Rows are points. Two turns around zero, p and q, are shown by what they do to some points. Write where each new point lands after one turn and then the other. Backwards means that the second turn is done in reverse. Each puzzle has new turns, and all numbers are rounded.

Turn p:
[-0.04  0.10 -0.24] => [ 0.00  0.19 -0.19]
[-0.11 -0.13 -0.01] => [-0.09 -0.12 -0.08]
[ 0.35 -0.29  0.33] => [ 0.30 -0.39  0.26]
[-0.20  0.32 -0.08] => [-0.21  0.32  0.01]
Turn q:
[-0.16 -0.19 -0.02] => [-0.09 -0.18 -0.15]
[-0.19  0.12  0.20] => [-0.27  0.13 -0.02]
[-0.12 -0.04 -0.24] => [ 0.11 -0.03 -0.24]
[ 0.65 -0.03  0.07] => [ 0.35 -0.07  0.55]
[-0.17  0.13  0.00] => [-0.10  0.14 -0.13]
Where do these land?
p, then q: [-0.02 -0.19  0.18] => [-0.10 -0.24  0.01]
q, then p backwards: [-0.06  0.14  0.26] => [-0.20  0.20  0.10]
q, then p: [-0.38  0.15  0.05] => [-0.23  0.26 -0.23]
q, then p: [ 0.01 -0.34 -0.21] => [ 0.22 -0.26 -0.22]
q, then p: [ 0.21  0.15 -0.44] => [0.48 0.17 0.07]
p, then q backwards: [0.24 0.09 0.16] => [ 0.30  0.04 -0.01]
